Rows are points. Examples show where two turns around zero, p and q, send a point. Where does a point land after both, in the order given? Backwards means that the second turn is done in reverse. Each puzzle has new turns, and all numbers are rounded.
In the rows, 128 means zero.

Turn p:
[137 114 152] -> [126 156 137]
[148 107 142] -> [134 151 150]
[131 159  46] -> [156  45 127]
[133 163 120] -> [149 114 102]
[116  75 188] -> [ 86 193 152]
[103 150 121] -> [117 110 101]
Turn q:
[183 119 110] -> [186 120 130]
[126  83 132] -> [134 156 163]
[132 146 127] -> [128 117 113]
[107  98 171] -> [106 179 135]
[ 91 194 100] -> [84 67 99]
Where do these land?
q, then p: [ 94 152  91] -> [ 79 138 153]
p, then q: [ 95  87 150] -> [ 72 128 116]
p, then q: [139 128 102] -> [143 151 136]
p, then q backwards: [185 146 169] -> [183  95 162]

Turn p:
[117 165  89 156] -> [ 97 101 104 167]
[115 130 115 133] -> [114 122 117 127]
[180 122 130  80] -> [198 133 120 126]
[219  96 130  97] -> [223 102 149 119]
[ 92 158 163 144] -> [ 89 167 142 148]
[ 77 108 142 121] -> [ 94 155 123  92]
[ 96 117 127 166] -> [ 82 117 142 118]
Turn q:
[143 149 151 118] -> [150 149 124 109]
[104 158 114 133] -> [122 141  96 149]
[147 123 129  76] -> [162  98 117  98]
[154  68  90 206] -> [ 95 111 212 186]
[ 92 142 156 106] -> [111 140  91  97]
Where do these land?
q, then p: [138 101 119 149] -> [115 145 156 117]
q, then p: [146 156 104 155] -> [118 109 156 162]
q, then p: [ 52 127 129 108] -> [ 91 109  69  97]
q, then p: [150 149 110  61] -> [185  81 121 113]
p, then q: [154 107 178 166] -> [123 167 141  70]

Turn p:
[ 96 138 121 151 104 149] -> [116 132 151 136 123 172]
[174 113 100 120 108 163] -> [151 111 104 173  90 127]
[110 105 133 164 117 141] -> [139 152 134 144 145 162]
[166 122 130 161 164 146] -> [127 172  86 144 115 118]
[122 123 105 145 112  76] -> [108  99 113 133 176 137]
[103 141 108 143 128 158] -> [118 134 131 122 106 169]
[122 132 225  57 113  38] -> [133 105 203  92 195  24]
[145 158 113 147 122 153] -> [101 134 120 150  97 139]
[113 120 118  64 183 129] -> [160 113 112  58 104 104]
Turn q:
[125  70  80 129 130 114] -> [126 105 177  94 170 121]
[199 189 162 120 153 135] -> [107 139  82 108  46 158]
[158 117 160 136  83 167] -> [142 144 131 151 125 196]
[132 142 171 159 149 126] -> [161 113  88 131 106 132]
[100 105 148 106 128 119] -> [159 152 142 131 139 108]
[116 174 109 129 131  85] -> [100 107 127 147  99  83]
[ 66  99  67 118 122 149] -> [102 134 149 133 211  97]
Where do these land?
q, then p: [122 161 174 114 105  45] -> [104 116 152 206 185 116]
q, then p: [110  92 132 122  73 157] -> [110 195 121 127 103 119]
q, then p: [154 125  94 112 130 153] -> [136 129 156  92 107 140]
q, then p: [167 137 104 147 169 131] -> [171  88 139 108 119 142]
p, then q: [112 183 118 104 125  65] -> [172 157 153 115 162  71]
q, then p backwards: [126  76 154 164 118 131] -> [100  72 117 113 105 128]
p, then q: [157 155 106 141 151 206] -> [ 85 119 147 202 139 159]
p, then q backwards: [120  79 147 119 152 168] -> [128  97 188 107 137 128]
p, then q: [ 84 144 123 130 128  96] -> [145 170 115 109 146 109]

Turn p:
[173  71 137 128 164 210] -> [181 119 157 178 129 212]
[107 154 117 145  93  91] -> [100 135 100  93 112  96]
[111 150 125 163 126  97] -> [ 92 112 123  94 119 116]
[131 180 155 129 100  99] -> [ 77 129  94 140 125  94]
[163 106 118 102 208 172] -> [176  88 168 165 178 167]
[ 92 141 122 124 113 143] -> [118 162 120 108 144 132]
[146 119  97 120 116 127] -> [160 121 108 122 121 124]
[113 124 146 109 104 111] -> [121 156 130 135 116 101]
[116 108 135 132 129 103] -> [126 129 151 118 109 112]
Turn q:
[131 119 109 140 113  82] -> [ 85 123 127 144 116 101]
[121  84  99 138 138 117] -> [113 111 121 178 123 134]
[136 139 109 157 141 131] -> [141 117 101 133 115 108]
[112 165 225 112 139 167] -> [178 205 148  74 139 160]
[163 144 185 105 128 166] -> [180 150 175  93 135 133]
[114 118  90 134  97 129] -> [100  92 117 130 110 142]
[119 128  80 110 140 104] -> [ 99  98 107 143 158 117]
Where do these land?
p, then q: [131 143 121 131 113 147] -> [134 106 111 126 133 130]
p, then q backwards: [ 93 113 106 136 144 179] -> [101 135 167  89 129 161]
p, then q: [163 103 153 136  92 111] -> [ 98 112 135 112  76 127]
p, then q: [128 182 108  95 126 108] -> [105 124  98 166 160  98]
p, then q: [124 202 147 133 139 127] -> [113 137  70 165 150 151]
p, then q: [149  95 111 154 158 171] -> [184 112 159 132 112 151]
p, then q backwards: [143  96 120 165 128 104] -> [146 128 121 149  85 153]
p, then q: [ 93  91 159  72 125  79] -> [ 96 192 141  97 120  75]

Turn p:
[106 111 143 150 141  75 135 131] -> [111 182 126 152 136 131 144 108]
[150 133  81 165 155 163 185 121] -> [108  73 128 144 182 154 167 151]
[169 133  75 143 161 148 171 207] -> [ 90  82 122  71 156 154 206 125]
[138  78 110 163 182 107 111 121] -> [137 132 108 177 118 138 191 101]
[ 88 120 160  49  95 134 107  97] -> [145 147 176 129  76  81  74 151]
[143  72 123 134 139  98  89 138] -> [127 137 115 151  83 127 157  79]
[120 121 160 133 120 116  78 133] -> [161 157 114 124 104 123 111  98]
[ 86 128 159 141  64 129 107 110] -> [147 154 156 135 128 142  57 102]
[110 173 107  74 112 126  95 105] -> [137 136 128 112  79 135  91 186]
[152 162 167 119  74 126 147 102] -> [108 123 111 119 150 101  55 132]
[147 179 123 138 165 187 182 144] -> [138  83 123  91 197 122 155 175]
Turn q:
[137 132 175 131 138 149 122 179] -> [128 105 136  91 177 124 156 148]
[131  94  88 107 116 119 182 104] -> [ 91 173  84 148 104 134 104 131]
[102 146  72 111 114 142 164 136] -> [ 97 179 123 123  91 118 154 108]
[179 146 130 189 138 172  86 122] -> [192  98 110 142 165 141 162  81]
[112 155 170 209 140 130 104 160] -> [145  58 155 124 142 167 187 127]
[149 166 165 143 135 128 127 115] -> [133  98 144 110 151 150 116  96]
[127 127  76  87 135  64 143 150] -> [116 202 162 141 108 147 109 162]
[123 121 108  81  84 115 120  94] -> [109 152 138 158 112  84  87 117]
[ 83  78 164  52 174 150  99  68] -> [153  99  98  80  82  64  50 170]
[108  98  92 111  95  92 148 158] -> [ 88 170 137 163 115 121 139 167]
[156 146 170 186 139 147 113 122] -> [154  72 121 125 162 158 145 100]
Where do these land?
q, then p: [216 126 117 156 116 114  96 135] -> [162  96  66 151 167 128 172 139]
p, then q: [164 127 159 145 101 137 133 124] -> [164 132 126 147  98 128 103 140]
p, then q: [ 80 220  73 130 144 130 156 145] -> [129 159 130  39 163  93 186 148]
q, then p: [100 135  65 109  88 121 173 151] -> [121 170 149 112 174 164  82 166]
p, then q: [123 140 143 123 204 152 153  80] -> [126 152 126 128 160 206 159 160]
q, then p: [140 128 185 123 147  70 145 119] -> [196 122 148 107 100 114 147 101]
q, then p: [105 115  87 155 120 134 127 137] -> [ 97 118 136 124 165 150 111 123]
q, then p: [122  45 164  78 122 161  83 135] -> [ 79 172  95 104  79 152 192  96]
q, then p backwards: [145 118 122 158 103 141 107 172] -> [123 114 128 152 181 136 157 122]
p, then q: [ 84 125 164 103 134 121 108  82] -> [143 111 176 150 171 157 140 109]
